Rows are points. A path goes straight from each point to the next, and from the last back to the first. The post is the endless flat space through its rows: a point in 2 columns, a line in 3, a plane in 4, and so on, so that a path can go around it. Count how often the path circles the post. Going back the other way cancels.
In the rows, 128 means zero.

Post, 2 rows:
[[144 148 143]
 [139 113  81]]
Path, 28 rows:
[[ 98 130  96]
 [135 135  40]
 [195 157  96]
 [162 107 123]
 [155  93 119]
 [129 123 129]
 [122 161 154]
 [147 159 108]
 [157 130  91]
 [167 105  94]
 [168 118 100]
 [158 142 219]
 [115 103  99]
 [117 112  52]
 [111  70  46]
 [136  67  75]
 [157 129 103]
 [177 162 133]
 [170 124 147]
 [114 105 161]
 [104 140  97]
 [113 125  26]
 [160 186 143]
 [183 130  80]
 [145 121 228]
 [112 112 140]
 [118 124  64]
 [114 115 108]]
Times around: 3

Post (3 x 4):
[[102 162 126 124]
 [166 122 135 113]
 [ 67 151  95 118]]
Path (30 x 4):
[[159  89 144 107]
 [ 69 147 107 109]
 [103 198 120 101]
 [ 99 115  26 103]
 [ 83 167 106 159]
 [128 125 145 138]
 [ 86 129  99 158]
 [ 99 147  93 117]
 [140 180 116  98]
 [108 111 125  79]
 [ 62 150 124 129]
 [150  97 134 142]
 [ 94 172 109 135]
 [ 75 127  21  74]
 [ 88 162 125  93]
 [100 126 116  98]
 [ 90 185 121  89]
 [ 54 172  67 131]
 [103 130  99 156]
 [ 60 134 114 129]
 [112 131 169 110]
 [190 162 187 104]
 [161 181 140 119]
 [110 199 148 157]
 [ 64 197 147 162]
 [126  94 138 113]
 [ 95 139 115  78]
 [ 95 195 134 125]
 [ 74 194  85 149]
 [ 76 139  81 145]]
Times around: 2

Post, 7 rows:
[[151 190 170 146 119 102 132 134]
 [ 87 108 105  98 115  92 129 160]
 [ 89  91 141 110  75 162 114 135]
 [122 152 106 125 152 117 122 110]
 [149 130 130  92 133 119 120 148]
 [ 78 100 117 160  92 166 113 156]
 [117 144 131 100 140 129  98 129]]
Path, 30 rows:
[[142 115 157 132 136 156  85 151]
 [143 141 117 196 134 139 111 209]
 [120 152 132  99 117 131  94 136]
 [119 106  81  98 108 166 133 152]
 [152 130 108 197 132 179 173 154]
 [126 121 138 100  78 123 149 170]
 [ 68 147 115 107  99 130  81 111]
 [187 132 112 150 132 123 143 147]
 [132 130 143  97 130 125  99 121]
 [138 152 117 141  99 108 107 174]
 [164 136  86 118 147 122 134 148]
 [114 149 111 114 146 139 127 192]
 [140  63 142 187 110 249 137 141]
 [157 116 133 116 134 104 125 211]
 [100  70 119 136  95 170  84 169]
 [149 151 133 116 110 110 118 154]
 [ 67 132 111 138  79 193 113  89]
 [ 45 106 142 101  98 154 110 128]
 [152 106 123 120 148 154 116 153]
 [116 175 159 110 139  83  93 137]
 [110 129  98 162 123 158  97  92]
 [128  93 110 107  78 140 148 136]
 [ 78  89  88 133  95 145 139 189]
 [112 148 144  76 143  76 162 149]
 [128 134 127 176 148 114 129 148]
 [ 66 127 117 148 134 150  56  70]
 [116 145 109 106 145 105  91 173]
 [106 131 130  82  86 102 137 118]
 [106 149 173  68 115 134 123 165]
 [157 151 136  82 166  94 127 139]]
Times around: 4

Post:
[[144 104 114 124 124 159 147  96  89]
 [152  91 188 119 131 106 131 138 101]
 [154 131 108 107 151 152 138 113 143]
 [164  91  78 122 173 101 131  87 125]
 [127 106 207  71  90  59  71 129 122]
 [146 172  55 178  84 148 173  86 116]
 [147 141 113 150 116 121 117 127  80]
 [ 74 129 129 136 101  82  85 151 131]]
Path:
[[101 154  65 130 122 142 128  69  82]
 [ 38 145 121 145 107 117 114 145 139]
 [135 120 130 129 130 125  84  95  55]
 [154 198  53 210 119 134 214 120  87]
 [ 90  82 108 145  94 118 165 114 121]
 [114 117  94 148  86 111 133 108 139]
 [225 126  96 179  86 122 164  44  27]
 [152 172  91 143 158 139 111 138 108]
 [120 133  62 122 102  99 153  69 128]
 [174 131 107 161 114 144 129 174  55]
 [120 100 133 127 138 135 132 152  99]
 [ 89 131 108 153  68 117 154 122  42]
 [142  67  70 172 129 165 182 129  65]
 [155  89  98 134 178 127  98 137 150]
 [151 165  78  86 132 128  87  74 165]
 [136  99 117 191 140 175 185 139 108]
 [ 67 102 178  94  93  73  97  97 185]
 [113 134 183 127  97 111 153 141 123]
 [134 126 122 115  90 109 147 124  69]
 [228 129  70 166 168  82 145 155 121]
 [179  91  78 130 223 114 136 123  70]
 [162 111 158 152 114  79 156 144 123]
 [187  84 122 147 144 139 137 105  44]
 [119 159 115 172  90 104  60 106  51]]
Times around: 3

Post:
[[114 129 116 104 135  99 180 162 152 114 175  88]
 [116 142 133 129 158 119 105 142 124 111 173  97]
 [ 92 119 145 126 130 133 135  96 102 141 121 168]
 [158 120  80 129 168  85 153 119 133 143 153 126]
 [134 131 120 147  81 152 147 139 177 175  95 144]
 [ 98 121 123 124 110 151 124 156 144 124 175 140]
 [142  95 128 143 138 150 104 147 146 121 110 111]
 [103 132 117 151 101 174  94 118 101 118 134  96]
 [123 117 103 123 134 111  69 123 125 151 124 115]
 [123 106 140 100 134 200  64 116 158  80 115 146]
 [119 134 137  98 150 139 127 184 133 152 105 146]]
Path:
[[119  74 111  97 111 119 159  89 101 107 181 137]
 [ 98 160  87 123 114 136 150 161  73 171 126 146]
 [ 76 125 123 103 141 105 108 104  95 107  91 112]
 [122 151 148 145 183 163  82 168 125 136 153 140]
 [124  94 115 117 137 154 149 169 134 134 172 101]
 [129  79 118 136 103 125 148 143 137 126 152 101]
 [ 89 117 182  58  96 128 110 116 189  68 129  87]
 [159  45  90 113  90 168 108 125 190 135 143 129]
 [146  90 109 157 170 126 134  98 157 133 177 138]
 [116 193 151 135 165 172  87 141 179  98 119 115]
 [152 160 182 166 215 110 115 178 127 110 114 129]
 [115 166 132 131 151 158 161 156  64 129 133 127]
 [127 123 154 154 103 157 132 108 158 106 158  92]
 [112 103 152 118 160 156 150 107 115 135 159 137]
 [ 99 160 109 119 146 110 139 249 150 163 193  92]
 [ 90 151 123 120 108 136 123 152 154  84 129  97]
 [113 108 143 113 134 111 125 146 126  80 152 131]
 [175 131  47 103 114 133 127 131 123 151 142 115]
 [104 142 132 109  98 171 149 140 140 138 146 135]
 [142  93  99 146 140 125 122 111 171 151 168 150]
 [110 118  99 162 148  84 153 139 173 140 173 111]
 [109  94 133 153 133 126 122 128 119  98 137 147]
 [122 137 109 108 107 122 104 196 150 133 158 104]
 [124  71 109 126 135 103  93 126 113 151 179 144]
 [148 103  85 136 131 133 123 127 164 167 135 101]
 [ 73  95  90 111  89 157 128 119 145 119 142 102]
 [ 86 137 131 120  89 122 177 167 159 154 131 132]
 [116 143 144  97 147 134 115 167 139  50 136 102]
 [138  79 153 132 132 155 102 101 146  77 136 125]
 [107 147 185 133 109 179  81 120 152 156 125 150]]
Times around: 3

Post, 13 rows:
[[113 119 136 119 119 139 115 146 150 139 114 120 160 111]
 [158 136  98 127 144 159 114 137  89 139 125 141 125 141]
 [138  95 126 159 162 122 117 152 110 132 143 111 137 142]
 [137 123 122 155 131 126 159 124 116 133 127 118 167 119]
 [154 102 137 114 132 151 147 139 127 160 144 148 142 130]
 [125 145 125 159 181 126  72 132 153  77 151 137 147 129]
 [142 151 151 124 132 130 133 146 118 124 103 138 120 129]
 [110 120 116 122 107  99 182 135 145 133 135 147 139 127]
 [148 102 120 127 111 131 142 111 127 119 115 139 154 138]
 [101 193 102  76 242  73 113  67 134 114 144 145  89 186]
 [163 144 125 121  99 139 185 152 137 133 124 114 135 119]
 [154 115 103 104 121 136 142 128  79 127 137 139 136 119]
 [142 125 129 167 102 114 115 154  83 146 133 112 161 135]]
Path (31 x 14):
[[111  84 125 181 155 114  66 155 148 118 159 133 163 126]
 [106 110 117 167 156  99 150 113 107 158 127  85 170 114]
 [ 94 158  97 185  62 118 172 117 125  81  93 142 166 113]
 [ 92 114 133 115 147 107 173  77 166 137 119 110 177 155]
 [129  98 143 139 119 143  71 178 108 115 106 163 157 162]
 [115  99 121 121 191  77 104 182 102 120 143 138  96 184]
 [151 114 138  45 196 149 147 122 107 159 155 134 120 137]
 [149 152 125 150 157 151 129 124 105 127 136 126 118 148]
 [122 110  86 130 184 129 187  65 163 142 181 131 137 125]
 [133 155  82 119 100  98 110  93 109 101 126 133 162 133]
 [117 121 140 158 130 124 107 156 160 117 103 109 174 117]
 [134 152 104  58 137 147 124 117  96 130 112 127 150 119]
 [159 131 142  71 147 133 157 148 119 169 130 144 134 155]
 [159  87 162 145 138 128 132 167 104 173 124 115 134 141]
 [169 128 127 131 128 155 131 174 140 119 162 152 115  91]
 [115 174 143 132 129 112 160 185 165 124 101 115 124  99]
 [133 143 135 111 148 119  71 173 105  84 130 134 127 133]
 [138  93 162 112 124 138 139 179  83 151 122 133 131 145]
 [143 141 167 132 249 113  67 186 129 133 165 102 111 172]
 [188 179 122 119 131 153 136 152 142 128 140 178 118 108]
 [105 137  77  86 217 128 135  95 152  93 165 136 115 103]
 [110  85  95 126 155 118 159  62 105 101 145 149 138 129]
 [ 89 113 144 162 131  82 110 107 109  95 138 136 176 147]
 [126 137 126 142 119 136 128 147 122 169  94 116 179 157]
 [160 115 147 137  99 138 120 149 111 128 110 121 172 140]
 [130 152 124 155 148 148 179 134 107 132 122  90 158 124]
 [117  90 132 172 164 152 123 139 112 126 144 140 148 150]
 [146 102 181  81 101 184 150 151 157 177  80 137 166 144]
 [128  64 127  85 135 159 166 131 151 121 134 123 122 115]
 [113  93 105 150 188  86  95 107 151  79 177 141 115 139]
 [125 125  59 118 141 109 158 114 147 126 156 122 140  99]]
Times around: 0

Post (17 x 18):
[[ 86 195 168 147 141 166 155 114 176 243 237 191 136 132 157 110 114 168]
 [120 105 127 114 164 123 138  72  75  81  80 157 161 149 249  78 117 216]
 [130 169 116 191 144  77 107 121 149 128 147  75 103  95 135 126 123 109]
 [122 103 143 119 159  95 121 151 107  90 129 130 174  98 102 143 143 119]
 [ 95 151 129 129 124 147  87 158 143  81 121 135 142 106 142 100 143 201]
 [156 120 146 137 117 108 133 101  88 143 134 146 117 103 109 133 118 134]
 [144 125 140 121 149 156 110 117 165  71 140 131 173 109 105 117  93 150]
 [ 89 128 119 113 135 154 118 133  95 117 110 119 161  78  61 136 127 151]
 [ 58 147 132  90 143 129 161 143 153 130 155 172 132  91 149 150 105 133]
 [108  76 123  82 143 126  85 108  61 110 107 112 126 101 130 129 124 140]
 [106  88 124 142 124 122 120 112 154 110 136 121 139  88  80 115 140 156]
 [142  99 166 142 159 154 148 111 135 124  90 144 109 128 123 146 117 100]
 [103 155  91  95 170 136 131 114 134 133 144 179 140 112  82 131 148 121]
 [125 125 109 113 145 145 122 127 136  88  94 103 162  75 112  80 123 117]
 [149 157 117  93  81  63 118 107  98 129 159  79 133 175 158 122 125 119]
 [118 160  97 104 127 135 130 101 115 117 170 132 140 111 147 150 166 111]
 [149 144  65 153 104 115  65 165 187 106 159 102 163 101 126 146 129 160]]
Path (24 x 18):
[[111  72 208 159 146 125 129 140  88 139 128 128  66 122 198 136 110 168]
 [147 165 151 172 182 166 103 109 128  97  89 104 147  88 166  21 156 170]
 [110 151 151 113 117 139  94  93 114 117 133 140 176 115 174 123 123 158]
 [128 124 117 147 138 197 100 156 139  95 100 110 180  50 126 104 119  94]
 [104 149  74 126 134 120 100 140 103 107 118 143 158 117 174  93 131 217]
 [159 148 168 156 107  48 121 155 114 130 151 138 140 132 145 132 120 197]
 [145 158 146 168 190  96 103 172 108 144  74 128 185  75 100 109 105 117]
 [136 162 213 157 126 112 158 131 163 132  76 121 127 161 110 140 103 142]
 [175 129 145 140 121  87 124 169 137  51  89  94 120 114 123 123 110 142]
 [ 34 187 116 134 162 154 168 170 218  99 136 100 106  96 154 106  80 109]
 [147 135 139 110  82  57 101 139 130  82 160 127 168 114 148 129 122  97]
 [ 84 173 191  78 117  80 132 134 105  80 132  85  76 137 180 147 117  69]
 [ 97 147  75  61 162 116 112  39  28  57 141 124 143  99  96 155 183 144]
 [106 149 155 116  83  98 102 104  92 149 160  83 169 148 162 106 137 118]
 [116 188  45 132 119 117 136  69  51 182 173 163 113 111  40 114 176 133]
 [108 171  74 125 195 174  98 185 147 140 117 184 132 117 121  53 170 206]
 [154 142 140 150 115 110 136  95  99 201 148  88 110 172 108 158 128 145]
 [104 176  87 118 125 113 114  83  64 163 171  99 183  94  94 146 127 144]
 [151  97 151 104  81  98 112  94 138  56 172 162 190 137 128  86 129 182]
 [ 89  94  93 117 145 105 142 162 129  98 112  88 175 124 126 139 121 127]
 [ 64  96 152  78 129  71 153 182  78  78  94 106 134 125 172 184  88 183]
 [ 71  79 151  83 149 138 127 107 125  72 118 133 187 113  75 108 145 187]
 [128  83 125 117 105 137  89 131 107 131  88 161 114  72  68 193 118 105]
 [146 109 134 192  96 177 146  71 153 150 174 161 132 128 106 114 107 168]]
Times around: 3

Post (17 x 18):
[[ 93 131 124 157 186  91 127 144 129 198 188 119 139 151 136 143  70 101]
 [131 106 191 144  52 123  70 176 159  96 151  83  88 154 154 139  94 118]
 [117 117 159 125 134 125 100 106 135 151 110 159 141 131 133 144 113 135]
 [135 137 126 141 142 102 181 160 132  83 143 139 121  94 108 146  64 134]
 [115 161 156 138 151 112 132 142  77 166 158 152 113 104  88 156 143 132]
 [149 146 116 110 143  91 148 141 156 193  71 160 136 117 132 101 170 177]
 [137 151 130 120 161 123  98 190 163 126 180 126 163 128  75  87 117 142]
 [157 184 135 139 127 128 189  68  56 133 119 198 122 125 193 114  68 140]
 [138 116 114 155 110 113 155 133  85 148  93 109 150 140 135  79  93 193]
 [126  97  84 148 136 127 131 129 157 166 174 120  87 129 111 101 113 126]
 [136 163 140 163 141 180 123 129 205 133 111 129 176  96 118 111 168 105]
 [139 104 134 149 136 102 130 106 139  81 190  89  95 123 133 135 106 136]
 [108 173 148 109 152 116 109 113 131 147  70 148  94 104 147 104 134 122]
 [184 148 104 142 132 148  73 137 121 151 155 136 116 111 128 186 154 135]
 [154 128 139 135 117 143 109 175 120 159 157 132 203 124 133 125 122  62]
 [187 168  87 170 111  83 113 167 120 125  97 144 110 162  70 126 127 123]
 [120 156 147 100 140 149 187 127 106 147 102 127 165 150 144 111  69 118]]
Path, 24 rows:
[[131 149 153 118 117 121 105 106 116 158 162  98  54 124 202 142  91 114]
 [125 158 163 107 100 124 113 117 131  80 131  62 118 116 124 133 177  91]
 [153  94  74 171 136 108 105 119 133 111 165 186 128 158  88  51 140  66]
 [176 116  89 145 154 101 144 165  76 164 148 126 126 128  83  62 126 174]
 [209 155 161  83  95 136 141 162 143  94 249 136 126 124 163 100 101  75]
 [106 126 119 108 148  44  59 141 138 172 144 138 106 125 164 131  82 108]
 [202 141 106 128 122 112  92 148 207 121 202 123 126  93 174 137 103  85]
 [ 64 129 144 140 144 182 106 106 170 142 129  39 115 198  83  81  61  63]
 [137 140 162  93  81 179 137 123 205  98 140 116 134  96 128  68 165  47]
 [134 175 135  61 139 162 136 114  81 128  93 193 142 150 168 152  54 121]
 [205 120  98 124 137  70 142 158 121 100 163 164 116 103 169  95 161  34]
 [185 133  89 128 159 110 144 154 133 135 194 100 154 165 109  47  65 112]
 [181 173 124 111 118 113 167 179 154 122 235 140 135  53 189  24 111 142]
 [146 140 104 115 118 102 216 163 107 126 187 103 128 147 158 120  76  98]
 [106 195 158 191 166 136 121 156  86 203  90 170 136 119 185 141 133 158]
 [133 170 126 178 156 150 163 104 159 172  25  91 166 163  92  77 149 115]
 [131 161 141 198 183  33 129  64 108 144 131 128 125 171 142 161  43 149]
 [ 98 133 130 132  98 126 126 157 146 159 116 169  85 148  89 132  67 123]
 [153 140  78 194 134  91  81 106 133 135  99 158 181 191 145 129  86 151]
 [151 187 132 141 141  83 126 112  93 150  96 137 131  70 113  84 175 200]
 [163 160 150 110  95 124 123 147 110 144 135 167 132 138 161 185  59 156]
 [137 104  96 204 128 121  81 125 123 107  98 117 198 121 102 137 145  74]
 [123 116 133 101 124 117 150 129 113 190 132 105  75 197 146 157 110 137]
 [129  79 160 128 128 118 158  69 116  96  69  65 156 136 129  89 113 189]]
Times around: 4

Post (17 x 18):
[[108 110 140 130 110 110 175 136 110 112 100 157 149 148 137 107 128 141]
 [111 115 134 147 132 140  89 140 136 139 156 134 139 148 149  83 112 160]
 [130  73 120 132 102 128 119 116 126 141 117 132 112 124 145 106 165 173]
 [116  92 120 134 122 119 112 108  99 139 107 123 160 166 121 134 144 130]
 [121 142 180 136 140 172 171 134  95 131 137 138 140 111 118 129 105 130]
 [106 166 189 151 142  77 159 112 115 163 134  97 125 172  55  79 138 205]
 [110 133  92 249 231 126  69 100 166 114 142 150 132 131  72 102 126 135]
 [128 110 119 131 155 100 123 118 141 136  86 179 136 181 117 156 116 149]
 [155 128 121 160 146 145 121 169 143 225 154 121 129 122 136  99 131 119]
 [129 115  84  63 132 110 101 113 115 121 106 117 151 128 157  88 157 137]
 [152 135 111 141 102 130 149 112 112 132  93 152 136 145 132 137 115 164]
 [ 91 153 113 162 147 107 132 129 141 213  99 147 143 156  63 109 151 172]
 [109 135 141 113 116 114 159 147 122 123 114 121 147 137 120 161 118 159]
 [164 106 114 117 108 161 154 150 132 148 114 149 165 174 136 145 150 167]
 [132 127 146 124  79 138 128 123 148 141  99 133 135 162 139 129 141 120]
 [140 145 134 115 123 113 137 122 116 131 111 162 175 130 155 137 162 142]
 [107 126 122 116 111 126 158 106 123 136 107 113 144 172 156 147 140 149]]
Path (30 x 18):
[[136 148 134 120  72 154 139 178 114 135 147 138 112 123 103  90 114 198]
 [144 148 144 110 132  95 156 105 102 147  83 165 175 155 100 156 163 110]
 [104 108 124 205 191  93  97  96 113 118 150 173 181 120  88  31 133 184]
 [112  89 147 201 138  91 143 134 146 163  77 186 142 138  86 132 154 132]
 [144 122 113 146 159 142 109  94  98 129 135  99 143 178 147  92 116 147]
 [ 85 102 139  82  94 133 170 179 125  96  88 161 111 182 136 161 103 142]
 [125  99 155 121  85 106 120 140  97 132  91 136 115 133 104 143 145 143]
 [ 86 114 152 111 124 154 116 145 151 136 118 110 145 208 144  97 103 109]
 [ 90  83 128 127 109 116 163 144 120 164  99 159 203 148 121 141 155 189]
 [108 166 127 116 140 115 147 121 173 153 112 133 160 140 118 124 181 133]
 [202 137 128 136  91 162 154  96 133 151 130 115 108 171 123 168 167 170]
 [157 149 144 167 146 188 156 126 105 163 144 125 122 119  84 100 157 171]
 [122 124 103 138 110 207 134 101 144 145 138 108  66 127 153  93 125 207]
 [123 119 161 187 105 159 104  95  88  95 137 128 159 148 138 103 142 125]
 [ 95 164 157 135 188  88 123 118 128 133 108 160 163 105 146 116 152 114]
 [131 126 156 120  92 127 196 164 161 144  90 122  94 168 144 112 125 162]
 [111 162 113 102 196 133 123 132 171 152 127 111 165 138 121  75 157 218]
 [ 64 146  95 153 165  89 119 134 153 147 110 114 145 116 101  69 103  73]
 [118 103 150  97  64 123 151 132 157 169 102 172 115 192 146 150 114 112]
 [ 97  61  94 120 181  92  77 137  93 181 161 118 151 169 127 165 179 203]
 [147 144 121 109 107 136 129 144  75 111  96 172 181 183 146 130 140 143]
 [107 150  88  81 112 168 142 174 111 147 133 149 191 112 127 158 154 150]
 [156 138  91 139 144 145 105  80 119 125 146 116 160 141 169  42 147 120]
 [122 107 117 150 121  44 136 116 128 162  98 117 119 147 110 112 128 165]
 [ 96 117 116 136 146 103 183 140  97 176 134 115 170 143 183 153  99 187]
 [ 78 129 131 157 139  84  74 120 160 130 107 157 136 102 138  41 182 153]
 [ 76 156  99 139 133  96  55 104 107 107  87 139 148 175  97 107 129 146]
 [140 205 145 141 109 139 122 130  84 114 157 193 218 119 205 162 146  72]
 [116 192  90 176  71 127 133 128 176 189 133 123 162 139 126 107 187  92]
 [150 126 172 114  98 146 137 167 133 181 139 135 133 194 119 168 156 149]]
Times around: 0

Post, 17 rows:
[[130  85 110 156 103 173 135 150 156 149 177 108 105 103 103 145 120 153]
 [ 99 139  98 171  95 153 109  96 116 144 202 153  94 116  66  94 189 177]
 [138 124 122 174 145 140 138 143 101 151  95 117 109 123 128 154 120 110]
 [ 91 147 195 162 117 124 155 138 103 134 115 135 111 181 133 116 178 130]
 [157 181  92  90 157 119 131  98 116 119 103 114 148 140 169 134 148  95]
 [131  93 143 170 131 120 121 139 176 136  93 139 146 132 154 131  93 178]
 [179 134 188 114 178 129  95 101 117  98  92  92 147 116 178 157 129 130]
 [150 157 102  94 187 123 113 119 101 128 101  91 166 116 146 133 155 132]
 [171 100 126 139 141 134 138 151 110 111  88 127 170 114 186 147 139 133]
 [125 136 122 165 180 172 133 131 113 125 134 120 141  87 126 104 123  86]
 [102 119 144 165  99 161 153 119 140 132 109 114 118 121 131 118 147 165]
 [152 116 103 194 186 162 166 117 107 192 201 124 106  99 135 109  88  80]
 [160  68 108  72  97 164 118 148 153 134 128 124 124  74 135 127 132 152]
 [176 109 120 168 139 151 148 105 125 166 164 115 113 133  94  87 148  89]
 [152 138 179 158 133  90 169 127  88  93 134 110  51 128 109 116 147 155]
 [127  78 133 127 178 144 127 113  98 112 130  97 158 107 142 160 110 100]
 [149 186 163 184  79 123 126 116  94 123 123 110 102 133  98  54 128 143]]
Path (25 x 18):
[[249 127  65 126 152 144 168 135  94 123 124 115 153  73 154 129 129  49]
 [187 140 125 188 106 165 167 147  96 139 173 188  83 108 136  83 136  98]
 [118 116  88 138 141 170 152  99 126 161  99 151 110 113 174 128 113 132]
 [213 124 152 128 172  93 106 112 160 147 110  95 156 134 194 107  99 167]
 [126 111 162 170 117 155  85 107 128 136 142 140 102  97  94 138 164 120]
 [143  29  98 156 163 147 157 139 169 139 115  93 141  97  47 134 129 138]
 [150  91 102 160 114 181 115 140 141 123 151 135 131  95 164 171  81 128]
 [135 129 146 168 128 129 135 162  98 141 131 109  97 150  93  92 116  77]
 [140 105 167 147  74 169 135 118 169 110 126 114  95  58 145  78 126 155]
 [166 112 185 147 170 117 118 117  89 133 168 118 134  93 122  79 113 144]
 [218 165 185 123  78 144 125  83 155 167 127 120  92 155  99  31 210 186]
 [130 107 113 164 132 159 140 147  61 122 131 132 116 115 133 152  47  51]
 [202 140 157 186  95 122 152 100 159 101 193  99  82 106  77  55 150 211]
 [142 142  85 163  68 156 133  95 137 154 150 122 148  98 131  97 135 133]
 [ 87  93 110 138 170 185 156 127 126 163  79  84 132 101 163 157 141  81]
 [149 149  85 175  75 151 143  90 101 131 132 130 108 138  89  55 164 146]
 [149 119 149 154 165 156 126 126 108 120  93 129 181  80 185 115 115 157]
 [171  98 112 139 120 139 159 135  87 121 102 126 138  95 133 144 148 106]
 [144 162 128 154 178 103 124  62 112 144 101 122 127 107 158  94 168 140]
 [100 151 194 211 144 104 119 139  85 143  76  83  45 198  94 169 157 127]
 [120 102 145 175 162 151 111 149 135 125 104 129 151 135 120 129 142 151]
 [176 137 126 144  76 187 129 100 149 145  75 114  96 108 124 173 107  86]
 [140 142 167 141 136 126 106 123 102 142  61  51 134 125  97 134 127 109]
 [145  65 138 170 116 122 110 126 120 162 136 133 112 164 122 148 125 112]
 [176 157 177 136 126 123  94 130  98 119 120 112  98 131 151 154 173 112]]
Times around: 0
